Each row is a point. Each copy is the shape, with its points in the same order, turned, moved and blurred by noise. Say if it was mirrored as well.
(in the rows, 128 means zero)

Shape:
[[130 151 113]
 [ 76 155 125]
 [126 165 138]
 [ 96 107 109]
 [ 87  69 139]
 [122 172 105]
 [174  49  82]]
Copy 1 (7 x 3):
[[155 127 127]
 [151 128  71]
 [138 151 117]
 [154  86  96]
 [117  45  93]
 [169 147 123]
 [160  25 178]]
Copy 1 is: only turned
Copy 2, 7 rows:
[[129 120 103]
 [104 167 101]
 [146 144 112]
 [ 78 141 140]
 [ 81 158 175]
 [118 118  80]
 [ 92  49 195]]
Copy 2 is: only turned

Shape (10 x 4):
[[163 197  95  66]
 [168 134 133 165]
 [ 88  80 132 154]
 [181  81 117  70]
 [160 163 154 105]
 [131  76 160 144]
 [ 76 149  90 120]
 [102 177 112  81]
 [119 139 169 113]
 [113 114  70 100]]
Copy 1:
[[ 77 163  71  34]
 [112 159 172 105]
 [130  86 146 150]
 [181 164  87  95]
 [ 86 175 108 105]
 [141 130 142 165]
 [ 82  75 107  90]
 [ 67 116  72  81]
 [ 87 147 110 139]
 [133  93 105  71]]
Copy 1 is: mirrored
Copy 2 (10 x 4):
[[ 53 167  94 144]
 [175 156  98 126]
 [173  74 146 117]
 [107 138 110  41]
 [121 181 134 128]
 [183 113 149  86]
 [107  83 130 169]
 [ 76 128 142 160]
 [135 146 169 129]
 [ 96  82 102 116]]
Copy 2 is: only turned
Copy 3, 10 rows:
[[ 74  80 125 223]
 [137 175 115 155]
 [156 124 124  74]
 [188  88 147 186]
 [ 99 133 152 180]
 [180 149 152 111]
 [ 88  79 100 117]
 [ 70  77 139 157]
 [114 129 169 135]
 [129  66  96 129]]
Copy 3 is: mirrored
Copy 4 (10 x 4):
[[152 131  22 123]
 [184  93 151 123]
 [123 140 188 178]
 [ 79  99 116  84]
 [164 149  91 102]
 [125 133 181 118]
 [139 138 107 194]
 [143 168  46 165]
 [160 173 123 120]
 [113 106  97 179]]
Copy 4 is: only turned

Shape (10 x 6):
[[142 171 112  82 146 146]
 [120 173 193 172 113 162]
 [162 162 108 169 142 104]
 [163  68 142   7 109 148]
 [ 66  59  93 109 142 117]
 [114 171 148 153 125 170]
 [113 130 127 162 154 143]
 [ 50 113 147 139 111 156]
 [157 168 109 171 117 172]
 [109 156 105 137 104 122]]
Copy 1, 10 rows:
[[117 102  67  97 148  95]
 [ 74 161 121 104 212 170]
 [152 124  66 134 139 182]
 [164  70 177 114 157  21]
 [ 98 116 173 178  67  99]
 [ 73 134 102  87 167 159]
 [ 89 107 119 133 135 161]
 [ 53 165 165 124 128 121]
 [ 99 114  93  67 148 178]
 [122 156 108 103 117 129]]
Copy 1 is: only turned
Copy 2:
[[ 98 119 120 167 142 182]
 [133 201 115 125  75 136]
 [100 161 118 175 149  87]
 [154  86 217 118 188 223]
 [106  63 147  64 156 114]
 [128 160  97 133  92 145]
 [112 144  98 111 139 118]
 [125 113 124  66  79 128]
 [151 152  83 173 126 123]
 [111 110 128 153 102 111]]
Copy 2 is: mirrored

Shape, 11 rows:
[[119  94 121  90 115 168]
 [ 86 122  90  95  63  76]
 [138 160 156  79 121 173]
 [113  81 121  89  84 136]
 [195 149 126  77 120 215]
 [194 151 162  65 116 153]
 [ 86  57  71  59  90 121]
 [174 141 129 135 149  96]
 [154 146 124  96  83 170]
 [143 131 142 128  81  69]
 [161 172 137 102 117  98]]
Copy 1 (11 x 6):
[[126 135 134  74 122 165]
 [ 58 123 181 138 127 139]
 [166 138 150  61 126 100]
 [106 116 158 101 122 179]
 [168 127 112  23  79 104]
 [171  83 124  63 119  95]
 [ 39 125 155  82 138 203]
 [137 108  83 143 136  97]
 [144 120 150  77  82 114]
 [123  86 147 170 126 122]
 [127 103 133 117 133  77]]
Copy 1 is: only turned
Copy 2 (11 x 6):
[[145 143 149 112 176 156]
 [140  70 151  37 119 113]
 [151 157 169 142 108 183]
 [146 131 169  75 164 122]
 [199 159 178 194 143 178]
 [188 181 181 150  94 151]
 [177 105 135  34 190 137]
 [156 141 106 141  80 107]
 [169 120 192 140 128 152]
 [140 109 148  96  80  75]
 [163 133 146 128  59 133]]
Copy 2 is: only turned

Shape:
[[ 91 120 169 122  86 184 170 210]
 [168 139 206 118 117 101 110 105]
 [134 108 148  87 116 103 173 132]
 [158  99 247 146  96 152 168 152]
 [170  91 107  97 118 224 130 109]
 [162 170  98  89  99 104 177 173]
 [137  75 103  98 168 118 122 111]
 [132 118 145  89 213 115 162 130]
 [151 114 153 116 135 110 167 148]
 [149 122 109  93 106 135 103 125]
 [163 108 156 133 117 109 172 108]
 [135  80 107 128 184 153  83 120]
 [125 232 105  88  89 115 177 117]
 [158  80 138 201  92 103 129 158]]
Copy 1, 14 rows:
[[120 223 128  87  85 134  45 149]
 [165 128  77 154  98 127 163 185]
 [122 185  71 131 135 139 129 123]
 [148 225 107 144  51 133 151 183]
 [136 138 124  69  93 240 136 115]
 [ 71 160  51 108 163 154  86 154]
 [131 133 116 173 153 185 124  94]
 [150 180 121 179 184 194 126 140]
 [122 178  91 157 132 165 124 147]
 [124 117  89 109 109 164 115 118]
 [ 99 171  91 146 119 148 167 148]
 [144 104 154 162 125 208 116 100]
 [103 139  78  55 193 109 116 187]
 [ 56 139 126 174  52 126 136 142]]
Copy 1 is: mirrored
Copy 2, 14 rows:
[[101  52 140 162  66 143 173 103]
 [146 142 111 121  77  77  69 154]
 [125 108  94  82  99  89 150 121]
 [176  88 115 177  45  75 117 103]
 [ 85  99 140 164 191  62 134  95]
 [ 62 141  88  79  90 134 139  79]
 [139 122 102  88 186 104 141 147]
 [144 163  77 116 137 108 184 167]
 [139 127  91 112  99 109 142 110]
 [ 87 109 121 100 149 107  97 131]
 [157 136 114  99 106  79 124  97]
 [142 125 127 133 206 129 125 160]
 [ 35 178 152  64  63 105 145 109]
 [185  97 133 109 119 152  84  68]]
Copy 2 is: mirrored
Copy 3:
[[114 148 135 165  36  92  81 130]
 [156  65 157 126 168  96  87 170]
 [101 104 118 178 142  73 123 153]
 [154  54 153 163  58  73  86 186]
 [105  83  66  72  87  75 118  84]
 [122 137  78 199 157 128  80 104]
 [ 87 111  86 107 158 103 172 156]
 [ 50  79 106 129 152 140 125 187]
 [110  95 102 165 122 113 110 164]
 [133 129 106 108 154  92 116 112]
 [135  66 116 165 127 101 140 148]
 [ 98 112  92  52 130 126 157 159]
 [104 118 152 194 176 140  76  52]
 [201 128 118 140  97 115 168 168]]
Copy 3 is: mirrored
Copy 4 (14 x 8):
[[171 102  79 141  39 145 169 151]
 [157 179 176 175 113  96 109 166]
 [161 140 137 138 110  77 161 107]
 [171 146 125 215  46  81 150 194]
 [103  77 141 219 102 146 128  79]
 [172 161 127 129 137 152 208  95]
 [111 112 120 152 162  81 109  95]
 [183  87 125 147 179  73 123 130]
 [158 138 118 161 130  88 164 138]
 [118 147 142 150 124 140 119  95]
 [131 147 150 173 126  75 170 144]
 [ 98 101 107 169 165 115  74 127]
 [173 134 207  95 133 168 209 119]
 [ 75 179  87 173 117 107 164 180]]
Copy 4 is: only turned

Shape:
[[144  93 142 145  79 134 119 156 151]
 [126 118  85 146 123  25  95 174 195]
 [ 70 156 165 181 157 149 119  86 159]
 [138 139 161  98 126 132  75 173 135]
 [100 150 147 144 200 101 131 103 134]
 [132  73 101 156 150  82  93 171 150]
 [101  50 119 134 118  60  60 173 170]
 [184 136  97 105  96 148  68 117  95]
 [127 137 180 176 201 119 141  96 164]
 [121 102 159  60  83 167 146 117 119]
 [104 152 177 176 169  74 118 101 104]
 [144 125 138 100  76 177 115 160 122]
 [111 137 129  86  90 170 121 151  76]
 [149 112 142  98  64 151 122 179  95]
 [111 151 200 164 162 102 120  68 154]]
Copy 1:
[[ 80 164 139 150 142 163 101 150 129]
 [102 137  69  57 108 168  69 206 161]
 [183 175 114 143 123  78  59 119  90]
 [104 122 110 181  95 115 125 183 129]
 [192 109 129 111  90  95  71 141 111]
 [113 137 123  76  97 181 107 179 106]
 [113 157  85 110  87 221  88 203 114]
 [ 76 139 126 151  71 126 153 101 173]
 [169 129 166 114  98  82  38 139  90]
 [123 104 133 219 150 163 108  99 144]
 [212 161 161 123  85 103  84 163 140]
 [ 79 134 128 192 143 137 142 128 134]
 [124 123 117 197 136 131 174 116 148]
 [ 90 130 140 185 148 155 161 144 159]
 [185 157 150 153  88  94  28 139 122]]
Copy 1 is: only turned
Copy 2:
[[121  75 138 114 138 157 133 140 144]
 [ 94  85 104  90 169  58  54 133 178]
 [163 152 161 176 122 145  54 163  85]
 [131 102 162  95  86  99 137 124 114]
 [182 167 115 142 117 105  61 126 111]
 [130  72  84 114 113 103  81 141 181]
 [121  46  94  87 133  80  87 190 164]
 [ 74 151 125  79  69 153 152 130 135]
 [198 139 124 147 127 146  40 105  93]
 [139 127 130 117 146 149 207 151  86]
 [202 172 148 118 119 125  53 146 149]
 [ 99 107 159 122 111 146 181 128 117]
 [120 146 152 137 101 126 203 146 137]
 [114 105 156 110 117 142 199 130 160]
 [194 156 151 114 140 149  46 147  85]]
Copy 2 is: mirrored
Copy 3, 15 rows:
[[117  70 127  73 149 142 134 122 123]
 [ 68 106 108  68  74 207  44 116 123]
 [144 192 159 124 181 155 119 103 111]
 [128 100 168  94 126 161 113 173 185]
 [123 184 156 150 110 136  91 132 121]
 [101 104 164  71  72 174 102 131  93]
 [ 86 111 156  15  66 190 112 115 125]
 [145  49 164 163 102 183 150 119 166]
 [152 180 159 128 135  93  71 110 106]
 [151 101  95 112 132 114 200 156 174]
 [ 73 184 180 141 131 122  97  90 138]
 [139  62 129 116 155 156 169 164 157]
 [109  86 137 143 138 157 196 171 169]
 [103  42 131 105 141 143 168 167 172]
 [135 187 157 118 151 110  87  75 148]]
Copy 3 is: only turned
Copy 4, 15 rows:
[[132  96 147 116 158 184 142 139  89]
 [ 39 166 143 119 141 247  96 130  89]
 [153 141  57 145 141 149  91  72 140]
 [139 156 124 153 148 198 197 131  90]
 [103 189 102 149 118 144 117  86 162]
 [112 166 184 129 141 222  98 132 114]
 [100 163 181 163 194 237  93 145  80]
 [139 139 172 138  87 148 177 116  35]
 [121 170  98 110 156 138 120  64 175]
 [133 110 123 154 156 104 177 187  90]
 [ 94 143 118 181 128 159 124  52 164]
 [158  96 129 130 126 162 181 166  75]
 [149 105 127 184 101 145 181 174  91]
 [143  81 154 152 125 174 193 172  88]
 [107 150  85 146 169 127 126  44 142]]
Copy 4 is: only turned
